Each row of a before or after table is a point. The points were changed in one or more steps. Then noise was added and the rows were shuffled. The steps act on columns, c1 being the first. What was done? A step turns or swaps two columns, mirrors them in a line or flattens them onto one, adds a multiple of one to another, or multiplies or shifts one. Angles are multiples of 10 degrees, from the lower column toward the higher: turns from -170 to 170, lines from 10 to 170 but not 90. Use the fewest steps. Two steps may share a column if one is a turn and the other turns, adds or multiplies; they go together, in the order done. Otherwise the lowest column goes first.
In the rows, 128 means zero.

Before (12 x 2):
[[162 135]
 [114 172]
 [134 149]
 [115 104]
 [131 158]
 [117 148]
 [190 126]
 [ 64 160]
 [144  90]
 [158 133]
 [101 151]
 [158 108]]
After, 12 rows:
[[162 115]
 [150 128]
 [112 103]
 [172 138]
 [144 141]
 [ 86 123]
 [121 156]
 [154 146]
 [120 160]
 [ 93 182]
 [187  88]
 [ 95 143]]
Steps: mirror c1 and c2 in the line at 60 degrees

Before (10 x 6):
[[141 165 141 144 110  94]
 [137 105 102 112 147 139]
 [131  81  77  93 184 100]
 [ 66 188 131 115  87  85]
 [103 104 121 139 102  92]
 [128 120 122 208 152 128]
 [ 89  93 106 166 121  86]
 [145 150 101 128 126  87]
 [116 119 136 140 145  89]
 [140 109 125 150 152 129]]
After, 10 rows:
[[144 151 103 127 116  86]
 [121 163 117 145 151  92]
 [162  92 157 167 124  85]
 [155 106 144 138 145  93]
 [118 119 143 140 118  89]
 [123 121 131 208 105 128]
 [114 109 119 150 108 129]
 [143  81 121  94  54 100]
 [166 188 180 115 164  86]
 [136 105 114 111 100 138]]
Steps: turn c3 and c5 by 150 degrees; turn c1 and c3 by -110 degrees

Before:
[[193 128 118 164 198 132 132 139 129]
 [148 102  63 133 111 164  88 124 105]
 [153 173  78 161 127 124 158 137 129]
 [170 142 165 114 103 122 119 157 123]
 [179 123  95 131  91 106 115 149 157]
 [ 96 146 143 159 126 154 101 136  64]
 [ 81 145 135 160 148 101 144 153 100]
 [123 146 153 147  98 171 114 154  97]
 [100 123 146 134  81 129 162 140  86]
 [144 164  73  82  96 160 104 108 142]
 [134 121 154 168 159 127 114 132 193]
 [165 139 104 117 105 134 150 189 123]]
After (12 x 9):
[[152 174  77 151 124 124 105 151 110]
 [145 165  72  97  95 160 155  87 133]
 [ 82 148 134 144 149 100 100 168 142]
 [123 147 153 131  97 172 121 161 160]
 [166 139 102  89 105 136 108 174 117]
 [ 99 125 147 126  81 129  76 141 137]
 [150  99  62 136 110 165 142 128 171]
 [192 126 119 155 196 132 126 157 126]
 [ 93 146 142 152 128 153 106 151 194]
 [178 126  93 117  90 107 157 147 117]
 [168 142 168 102 102 124 131 145 137]
 [134 121 156 162 157 124 181 152  89]]
Steps: turn c4 and c8 by 30 degrees; turn c7 and c9 by -140 degrees

Before, 9 rows:
[[127  98  71 127 126 142 151  53 119 112 101  20 128 195]
 [135  90  70 135 124 123 160 135 125 177 103 143 138 122]
 [122  90  93 124 109 148 146  94 135 128 167 122 134 121]
 [145 105 130 105 129 130 166 148 105 119 124 135 139 129]
 [126 114 174 138 129 117 128 167 105 133 192 133 133 127]
 [142 116  85 157 118 145 125 144 175 111 143  71 134 127]
 [125  94 211 114 125 102 123  90 119 114 104 130 128 146]
 [128  97 141 135  98 119 172 155 105 109 123 106  97 185]
 [202 155  75 142 115  56 128 145 117 125 143 137  81 119]]
After:
[[124  93  36 119 125 102 122 122 142 114 103 129 127 144]
 [146 105 131 105 128 129 166 149 152 118 124 135 139 129]
 [127  95 157 117 127 143 152  37 128 113 100  19 129 195]
 [135  84 185 128 124 121 162 116 122 177 102 141 136 119]
 [123  90 149 136 111 150 144  84 131 129 167 119 136 120]
 [125 114  97 105 128 118 128 179 115 134 192 135 133 128]
 [128  97 124 105  96 118 172 159 121 107 123 107  96 182]
 [201 154 183 117 114  56 125 125 115 125 143 139  80 118]
 [143 117 172 173 117 146 127 128  99 112 140  72 134 126]]
Steps: mirror c3 and c8 in the line at 80 degrees; turn c4 and c9 by -90 degrees

Before (13 x 20):
[[120 144 130 123 120 130 123 114 160 119 132 122 115 112 119 122 104 142
  113 142]
 [114 120 120 106 121 129 125 117 120 132 135 117 151 125 116 114 130 152
  136 132]
 [ 93 126 159 157 115 152 159 156  99 115 100 159 128 148 118 137 105 171
  162 136]
 [115 141 121 150 117 158 130 129 151 118 148 107 125 132 146 110 113 125
  165 104]
 [103 132 158 155 145 136 161 150 111 113  96 118 157 167 135 138 164 110
  125 133]
 [133 168 133 101 119 156 156 119 122 128 154 146 170 109 111 124 158 136
  138 146]
 [ 93 119 134 134 114 116 116 155 159  75 115 107 140 158 147 128 119 139
  142 129]
 [113 138 115 106 128 139 139 125 118 116 129 104 128 108 151 137 119 141
  143 128]
 [127 113 148 118 134 128 142 119 100  77 124 144 169 106 123 122 128 161
  129 131]
 [133 176 132 133 112 107 128 151 132 104 126 136 118 123 133 127 122 137
  126 110]
 [111 132 112 121 145 122 113  98 146 117 114 133 150 105 121  97 104 161
  150 151]
 [ 79 162 144 102 172 112 158 117 109 130 124 113 123 139 109 137 159 128
  138 120]
 [ 95 135 155 142 133 144 143 137 156 133  95 126 125 121 157 117 164 116
  109 112]]
After (13 x 20):
[[102 137 159 157 144 135 161 149 135 115  96 110 157 166 135 140 162 110
  125 133]
 [120 167 130 122 119 130 124 114 141 121 132 158 116 111 118 124 104 143
  112 143]
 [114 152 117 106 128 139 138 127 151 115 129 113 127 109 151 137 118 140
  144 128]
 [ 79 213 142 103 173 111 156 118 139 129 123 109 125 138 110 138 160 128
  139 121]
 [130 229 133 100 119 154 155 120 108 129 155 126 168 110 111 123 159 134
  137 147]
 [ 97 145 155 143 134 146 142 138 135 134  97 154 127 121 158 117 165 117
  111 113]
 [113 137 111 122 145 121 113  96 127 117 116 146 148 107 122  96 105 161
  151 151]
 [113 107 120 105 120 129 126 118 139 132 135 119 150 123 117 114 131 152
  135 131]
 [116 161 121 150 117 160 131 129 153 120 149 144 124 131 146 111 114 125
  165 104]
 [132 248 132 132 112 107 127 151 120 104 125 131 119 122 134 129 120 138
  126 110]
 [ 92 105 134 135 112 115 114 153 155  78 114 156 140 157 147 128 120 140
  141 129]
 [ 91 124 160 157 115 153 159 155  92 117 101 104 128 147 117 137 104 172
  161 135]
 [125  92 147 117 134 128 141 120 110  77 124 103 167 108 124 121 128 163
  129 131]]
Steps: multiply c2 by 2.5; turn c9 and c12 by 80 degrees

Before (11 x 48):
[[156 181 100 134 149 135 108 160 146 156 130 179 114 118 112 136 140 102
  165 110 127 119 141  99 122 112 135 176 136 123 142 131 164 133 138  79
  109  94 134 114 152 149 171 112 158  97 185 133]
 [ 78 165 114 131 147 127 147 142 158 108  79 172 131 103 157 120 146 145
  142 133  89 163 121 113 101 109 135 107  81 143 112 125 152 146 143 133
  108 102 104 150 151 136 123 110 120 109 124  95]
 [139 110 156 159 108 137 103 105 158 163  60 172  53 113 165 152 132 123
  131  96 136 139  65 122  87  91  99 158 159 158 104  95 157 110 117  89
  157  79 173 108 109  97 117  91 160 100 158  92]
 [116 132 152 118 140 182 133 138  86 136  85 119 136 154 133  93 124 146
   90 123  81 148 126 141 168 139 124 143 112 146 133  85 101 141 105 161
  123 126 115 166 106  85  87 100 106 148 105 146]
 [147 123 118 129 130 132 106 136 157 179  82 138 114  81 127 156 155 109
  152 179 126 152 147 176 144  84  59  88 150 104 162 163 105 126  92 128
  156 129 139 109  86 167 100 108 103 131 105 171]
 [125 137 143 153  84 162  98 137 134 127 143 173  86  80 143 105 174 178
   79 178 106  97  81 116 105 141  67 106 100 117 134 139 145 152  92 163
   92 126 140  98 120 117  94 129 120 140 117 145]
 [104 190  86 135  84 126 111 192  69  91 121 160 103  84 124 113 108 136
  155 167 102 114 131 111 108 145 132  92  98 143 174 143 182 127 150 130
   92  87 108 155  90 135 164 111 135 163 118 170]
 [ 81 122  93 117 110 164 113 146 158 118 130  89 142 113 115 110  94 119
  115 163 119  75 118 134 128 144 143  93 136 171 114 132  94 145 155 126
   74 125 177  84  80 173 140 164 107 116 153 156]
 [134 201 165 129  80 172  89 100 108 133 112  92  96 139 110 142 112 189
   97 157 114 142 151 182  82 169 135  95 118 141 110 126 154  70 164 155
   97 161 109 102 114 163 145  86 154 163 108 175]
 [ 75 156  90 145 121 140  74 148 156 107 109 129 138 122  81 101 157  99
  161  92 133  78 110 126 174  84 140 172  81 125 180 162 157  93  77 155
  158  95 143 136 127  83 179 140 115 161 120 118]
 [152 131 163 152 154 109 142 100  71 160 109 173 132 142  94 148 123 157
   97 114 128 136 137 159 142  89 121 181 154 156 115 150 109 132 113 106
  122 150 113 123  74  93 102 117 143 107 139 176]]
After:
[[149 126 120 131 130  72 106 137 158 180  78 140  78  84 125 152 154 109
  152 180 126 152 147 134 157  85  61  87 152 102 162 164 102 127  91 127
  156 128 136 109  87 168 104 108  99 133 104 173]
 [ 75 154  90 147 120 207  71 146 156 107 110 131 132 121  80 103 156  96
  159  92 133  79 109 138 201  84 141 170  80 126 180 159 157  92  79 153
  157  94 146 133 127  85 182 138 116 162 119 119]
 [116 130 153 118 138 205 135 138  79 137  85 119 119 154 131  95 126 144
   92 120  81 151 124 139 193 138 123 142 114 145 133  85 102 145 104 162
  124 127 113 169 108  87  84 102 105 148 109 146]
 [158 176  99 134 148 208 111 162 148 155 130 179 150 120 113 140 140 102
  161 113 125 119 141 104 121 114 134 178 137 125 141 133 166 134 141  80
  108  94 134 111 154 147 171 112 157  98 185 129]
 [127 136 144 154  82 128  98 138 132 127 146 173 128  81 144 108 177 180
   77 179 107  93  83  87  94 135  72 102 100 116 134 140 146 154  89 163
   96 123 143  94 123 116  95 125 120 136 117 143]
 [132 203 164 129  80 124  86 100 106 134 110  91  65 139 109 144 113 189
   99 157 114 143 151 113  50 167 134  96 119 142 111 127 151  68 165 155
   97 159 108 102 112 166 146  84 149 162 109 176]
 [ 77 165 114 130 148  94 149 141 156 108  80 173 144 102 155 119 146 144
  141 134  86 162 122 127  85 106 137 108  78 142 115 126 149 143 145 133
  106 101 102 152 151 136 121 107 122 108 124  94]
 [103 191  86 136  83  70 114 189  69  90 123 159 133  85 122 112 108 137
  153 165 104 114 131  99  93 144 132  97 101 143 171 141 184 123 148 127
   92  85 108 153  91 136 164 113 132 162 118 171]
 [ 81 123  93 119 113 111 117 147 157 117 129  85 126 111 115 108  92 122
  115 159 123  77 118 141 128 140 142  91 138 170 114 133  94 140 154 124
   72 127 180  81  80 171 138 161 109 115 151 155]
 [139 107 155 160 109 182 105 104 158 160  60 170 107 112 168 151 133 123
  131  98 136 138  66  55  63  92  98 158 159 157 103  94 155 109 116  89
  156  77 170 108 108  99 117  93 157  98 159  90]
 [153 129 164 153 151 185 145 101  73 161 108 172  98 148  92 147 122 161
   95 110 133 136 134 143 147  93 120 177 153 156 115 147 111 131 110 104
  118 150 114 122  72  91 103 118 142 105 139 173]]
Steps: add 1.5 times c28 to c6; turn c13 and c24 by 70 degrees; multiply c25 by 1.6

Before (13 x 64):
[[122 139 124 157 133 158 167  93 114 130 135 185  84 175 143 115 133 110
  159  93 168 138 149 138  92 109 167 126 135  89 145  62 124 143 153 102
  134 127 119 120 175 153 177 166 137 112  94 175 118 104 148 133 115 119
  119 108 155 142 145 138 125 105 120 111]
 [108 141 165 142  95 154 129  75 136 132 100 170 108 129 137 133 143 154
  115  77 102 143 160 133 128  87 159 146 127 141 145 178 121 102 169  98
   85 128 138 138 144  92 116 168 105  73 122 132 159 104 109 120 137 119
  178 143  87 150 131 131 151 161 125 121]
 [192 172 133  91  93 128 118 118 133 131 152 140  54 108 130  96 132 147
   93 106 146 101  86 182  74 105 108 172 113 169 146 123 130  86 127  50
  131 111  89  88 146 169 135 137 164  93 180 127 113 133 124 112 131 103
   99 158 158 127 112 100 155 141 109  98]
 [157  60 181 174 101 160 103 142  80  80 153 118 110 106 116 116  73 139
   84 154 131 108 128 161 129 146 148 146 142 155 121 128 111 105 161 115
  102  88 154 137 172  92  84 141 150 128 119 128 154 121 135 106 145 177
   71 154 149 102  72 134 158 171 120 115]
 [145 145 111 164  86 138  71 109 112 152 112 188 102 172 151  67 133 162
  149 126 160  60 118 108 102 104 123 139 137 133 100 118 102  63 157 108
  129 133 155  95 178 145 156 108 129 116  96 146 158 111 150 137 118 125
  173 139 147 153 124 163 112 163 135 124]
 [154 153 117 115 122 135  90 164 138 138  74 147  82 154 117 117 176 138
   67 128 145  45 130 144  89 118 129  84 162 133  99 170 109 103 177  96
  162 110  73 163 150 104 145 149 131 122 168 121 118 106 175  73 121 102
  117 179 156 115 116 142 180 179 106 147]
 [147 117 152 172  84 136  97  97 139 128 133 158 113 120 141 110 110 122
  137 115 165 189 130 128 160 159 154 146 141  98  59 109 141 146 137  82
  117 173 170 118 129 149 121 150  82 118 133 154  96 158 131  78 132  98
   52 156 136 210 117 168 174 184  84 163]
 [170 114 115 119  96 145 108 110 154 109 105 166 137 153  89 123  87 149
  104  98 151 139 143  96  92 140 183 118 139 146 132 135  99  94 119 123
  143 168 152 127 150 151 150 148 163 107 120 109 102  83 109  32 155 111
  133 107 148 163 138  98 148 135 123  98]
 [155 124  82 104 131 130 128 158  61 109 123 134 147 128 123 107  73 109
   95 141 144 158 167 150  90  71 144 127 175 145 139 143 123 131 125 101
  111 159  91 138 156 160 163 105 110  88 146 122 119 162 201 134  93 120
  158 145  86 140 166 100 131 176  96 109]
 [148 134 125 112 146 102 115  79 122 111 107 125 131 192 129 117 129 164
  111 125  59 114 109 162 132 146 149 123 162 105  72 132  82  50 184 117
  104 140 149 138 144 145 134  90  97 137 130 131 143 106 129  87 140  93
  163 135 102 176  99 139 127 180 102  88]
 [148 163  77 124  84 134 130  61 140 141 141 108  83 141  96 116 133 132
  126 164 162 116 119 167 131  66 109 108 118 123 131 128  92 148 100  86
  135 125 119 159 156 149 157 130 144 147 132  96 100 112 166  95 149 135
  130 121 134 198 111 105 145 167 130  98]
 [151  77 140  75 129 132 129 149  99 136 110 140  79 184 111  68 109 112
  118 161 127 153 111 180  91 146  83 100  77 134 143 130  97  81 204 187
   98 134 146 142 132 126 159 145 171 151 137 170 122 115 146 123  92 138
  111 153 150 199 100  98 153 148 132 175]
 [142 117 110 106 130 136 108  93  93  93  80 122 120 153 136 142 177 165
  126 169  86 122  78 161 133 153 148  87 147  71  64 199 118  63 143 134
   95 108 152 121 128 175 148 172 132 154  87 191 131  80 114 124  55 116
  116 131  93 150 124  84 152 127 131 138]]
After, 13 rows:
[[143 116 110 108 130 134 109  94  93  93  81 123 118 154 134 142 177 167
  128 167  85 126  79 162 133 153 148  87 145  70  63 198 118  63 143 132
   96 109 151 119 129 176 149 170 131 156  87 191 129  80 115 123  57 114
  117 130  93 152 125  83 152 129 131 139]
 [147 117 151 173  83 137  96  97 138 126 133 159 113 121 139 109 112 121
  138 116 166 135 131 127 161 159 153 146 141  98  59 109 140 145 138  81
  117 170 171 118 129 153 120 149  83 119 134 155  94 158 131  44 131  98
   49 158 135 211 114 169 175 185  84 117]
 [155 124  83 105 131 129 127 158  61 108 122 136 146 130 125 108  70 108
   93 140 145 141 165 151  92  71 142 127 174 144 141 145 123 131 124 102
  113 159  91 140 156 157 163 105 109  87 144 122 121 162 202 124  92 119
  158 146  85 140 165 101 131 176  97  94]
 [107 141 164 145  95 155 130  76 136 134  98 171 108 129 137 135 144 156
  114  77 104 125 160 134 129  86 157 145 124 140 144 179 120 100 168  96
   85 129 137 137 145  92 114 168 105  72 123 135 160 103 111 119 138 119
  178 142  88 148 131 132 151 163 123 114]
 [152 154 118 117 121 136  88 162 140 137  73 147  82 154 118 118 176 137
   68 127 144  53 131 144  89 118 130  84 161 133  98 172 109 104 177  95
  160 110  73 164 151 103 145 148 129 123 168 121 120 105 175 133 121 100
  116 180 155 114 118 144 180 180 107 193]
 [149 134 125 114 145 103 115  79 123 109 106 124 131 192 128 117 129 165
  110 126  58  74 108 163 131 146 149 122 163 104  73 133  80  50 185 118
  102 141 149 138 143 144 136  90  96 136 131 131 141 107 129 131 142  93
  162 134  99 176  99 139 127 178 102 106]
 [156  60 182 176 102 160 102 143  80  78 153 119 110 105 116 115  75 140
   84 154 133  97 127 161 128 146 149 147 143 156 121 127 111 106 162 116
  104  88 154 137 173  92  84 139 151 128 117 128 153 123 135 133 145 178
   72 152 149 101  72 133 158 171 119 132]
 [194 172 132  91  95 128 119 118 132 132 152 141  55 107 132  94 129 148
   94 106 146  89  85 183  74 105 109 175 115 170 145 121 131  85 126  50
  132 111  89  90 147 170 137 135 163  91 182 127 114 134 124 149 132 102
  100 156 159 128 113 100 157 140 109 122]
 [121 137 123 158 132 158 165  93 115 131 132 185  85 176 142 115 133 111
  158  93 169 130 148 137  92 111 168 126 135  89 145  61 125 141 153 103
  134 128 117 121 177 154 176 166 137 111  95 176 117 104 148 133 116 116
  120 108 154 142 147 138 127 105 121 106]
 [168 115 114 119  93 144 107 110 154 109 104 165 136 152  88 123  87 149
  103  99 149  48 142  94  93 140 182 118 139 147 134 135 100  92 120 123
  142 167 151 128 149 148 149 146 162 107 121 110 100  84 109  75 152 109
  133 108 147 165 137  98 145 135 127  99]
 [153  77 140  73 130 130 130 148  99 135 108 140  81 185 111  68 110 113
  118 160 126 157 110 181  91 145  85 102  76 133 142 130  96  81 204 185
   96 136 146 140 131 126 157 144 174 153 138 171 121 115 147  88  92 136
  110 154 151 200  99  99 152 146 131 148]
 [148 163  78 125  83 134 129  61 140 142 140 108  82 142  93 116 134 133
  127 164 164  87 118 165 132  66 109 109 117 122 129 127  93 147  99  87
  136 123 119 158 155 148 155 132 141 147 131  98 100 112 167 130 150 134
  131 122 134 198 111 105 145 167 130 110]
 [145 145 113 164  86 140  74 110 110 150 112 191 102 174 151  68 131 161
  147 127 160 100 116 108 103 105 124 140 139 134 101 117 102  62 158 109
  131 135 155  93 178 146 157 107 128 118  94 146 158 111 151 178 116 125
  175 139 148 154 124 163 114 164 135 169]]
Steps: turn c22 and c64 by -40 degrees; turn c22 and c52 by -50 degrees
